Each point is reached from the start by the listed moves, each made once or not at all, plus a little noise. Say if it took an odd or an even number of moves. Then give how often each move was made.

Moves:
(1): [1.86,-0.51]
(2): [1.43,2.67]
Start: [-1.55,-0.56]
Points:
[0.32,-1.02] => odd (1, 0)
[-0.07,2.16] => odd (0, 1)

Moves:
(1): [2.40,0.85,0.36,0.36,0.10]
(2): [-0.91,3.01,0.56,-0.28,-0.15]
(3): [-0.41,-0.65,2.49,-0.12,-0.73]
(4): [-0.71,0.34,-0.02,2.45,-0.30]
Start: [0.78,-0.40,0.23,0.97,-0.23]
Points:
[-0.85,2.96,0.77,3.21,-0.66] => even (0, 1, 0, 1)
[2.25,3.46,1.16,1.06,-0.31] => even (1, 1, 0, 0)
[3.16,0.48,0.60,1.37,-0.08] => odd (1, 0, 0, 0)

Moves:
(1): [1.99,0.10,-0.40,-0.30,0.28,0.94,-0.12,0.13,0.64,0.29,0.19]
(2): [0.01,1.41,0.59,0.97,1.19,0.88,-0.88,-0.06,0.12,-1.10,0.05]
(3): [1.15,-0.71,2.17,-0.10,-0.49,0.04,0.41,0.04,0.65,0.01,0.28]
(4): [0.06,0.48,0.02,1.68,-0.15,-0.26,0.58,-0.41,0.15,0.43,-0.97]
(5): [1.07,-0.76,0.66,-0.45,1.40,-0.72,0.69,-1.41,-0.60,0.17,-0.22]
(6): [-0.45,-0.44,0.10,0.27,0.91,1.72,0.53,0.14,-0.12,0.32,0.83]
(7): [0.05,0.47,-0.09,0.15,0.06,-0.09,1.87,0.24,-0.66,-0.31,0.85]
(8): [-0.69,-0.34,-0.28,-0.04,0.95,-0.81,0.28,1.39,-0.05,0.54,-0.12]
Start: [0.13,-1.11,0.92,0.68,-0.37,0.85,0.98,0.67,1.00,-0.18,0.60]
Points:
[0.78,-1.35,3.06,2.93,-0.14,2.37,4.41,0.57,1.09,0.33,1.62] => even (0, 0, 1, 1, 0, 1, 1, 0)
[2.97,-0.33,3.46,1.73,1.77,4.20,2.67,1.11,1.74,-0.89,2.84] => odd (1, 1, 1, 0, 0, 1, 1, 0)
[3.24,-1.23,3.89,2.77,3.86,2.63,2.34,0.53,1.88,0.62,0.73] => odd (1, 1, 1, 1, 1, 1, 0, 1)
[2.69,-0.16,1.37,1.07,3.75,1.07,2.75,0.78,0.52,-0.50,1.33] => odd (1, 1, 0, 0, 1, 0, 1, 1)
[2.14,-0.64,2.96,1.76,2.29,3.12,3.15,2.60,1.65,-0.19,2.66] => even (1, 1, 1, 0, 0, 1, 1, 1)

Moves:
(1): [1.53,0.58,0.91,0.15,0.72,0.21,-0.97,0.53,-0.45,0.01,-0.99,-1.26,1.30,0.04,-0.95]
(2): [0.16,-0.90,1.65,1.55,0.28,1.20,-1.23,-0.96,0.97,-1.58,-1.79,1.23,-1.19,1.23,-0.53]
(3): [0.81,0.73,0.10,-0.99,1.57,-1.24,-1.36,0.51,1.29,-0.65,-1.31,-0.67,2.13,0.03,0.42]
(4): [0.71,1.01,-0.29,0.09,1.46,-0.75,0.31,-0.57,1.07,0.56,0.10,-1.19,1.16,-1.19,-0.10]
(5): [0.60,1.49,-0.49,-0.11,0.64,-0.48,0.98,-0.50,0.53,-0.20,0.47,0.30,0.61,0.10,0.34]
(6): [-0.87,0.26,1.11,0.17,1.30,-1.02,0.19,0.12,-0.35,-0.56,0.14,-1.85,0.70,0.89,1.48]
(7): [-1.26,-0.31,1.68,0.73,0.33,-0.22,1.05,1.26,1.73,-0.60,0.77,-0.60,1.99,0.43,-1.43]
(8): [-0.61,2.26,-0.28,-0.02,1.91,0.27,0.77,0.11,-0.91,-1.13,-0.47,0.16,-0.28,0.36,-0.67]
(9): [-0.33,1.43,-0.55,-0.35,0.64,0.17,0.45,0.97,0.47,0.37,0.57,0.79,0.08,-0.80,-0.01]
(10): [0.47,-0.25,-0.96,0.14,-0.35,-0.54,-1.50,-0.40,0.39,1.35,1.16,1.33,0.56,-0.07,-1.22]
(11): [-0.40,-0.72,1.40,-0.82,-0.67,-1.18,0.45,1.31,0.47,0.98,0.71,-0.99,-0.75,1.01,-0.91]
(12): [-0.80,-0.32,-0.28,1.18,-0.39,-1.08,-0.52,-0.16,1.47,0.48,0.07,-0.69,-0.42,-0.17,0.46]
Start: [0.71,-0.39,0.26,-0.40,-0.66,1.27,-0.69,-0.69,0.28,-0.22,-0.54,-0.86,-0.87,-0.79,0.86]
Points:
[-0.70,3.05,4.23,2.31,3.71,-1.58,-0.92,1.59,4.52,-1.08,0.12,-2.54,1.35,2.27,-2.73] => even (1, 1, 0, 0, 1, 1, 1, 1, 1, 1, 1, 1)
[-0.58,5.02,1.64,2.05,6.66,-2.45,-1.44,-0.10,6.94,-2.41,-1.05,-2.12,4.55,-0.04,-0.45] => even (0, 1, 1, 1, 1, 1, 1, 1, 1, 1, 0, 1)
[4.11,2.61,-0.68,-0.04,1.76,-0.25,-1.77,-1.62,1.77,1.50,0.28,-1.55,2.40,-1.90,-1.19] => even (1, 0, 0, 1, 1, 0, 0, 0, 0, 1, 0, 0)
[1.04,4.24,0.46,-0.77,2.70,2.01,-0.50,0.93,-0.43,-1.10,-1.49,-1.03,0.20,-1.25,-0.44] => odd (1, 0, 0, 0, 0, 0, 0, 1, 1, 0, 0, 0)
[0.44,1.58,3.19,2.91,3.13,0.79,-2.33,-1.14,1.06,-3.15,-3.56,-3.33,-0.60,1.25,0.61] => odd (1, 1, 0, 0, 0, 1, 0, 1, 0, 0, 0, 1)
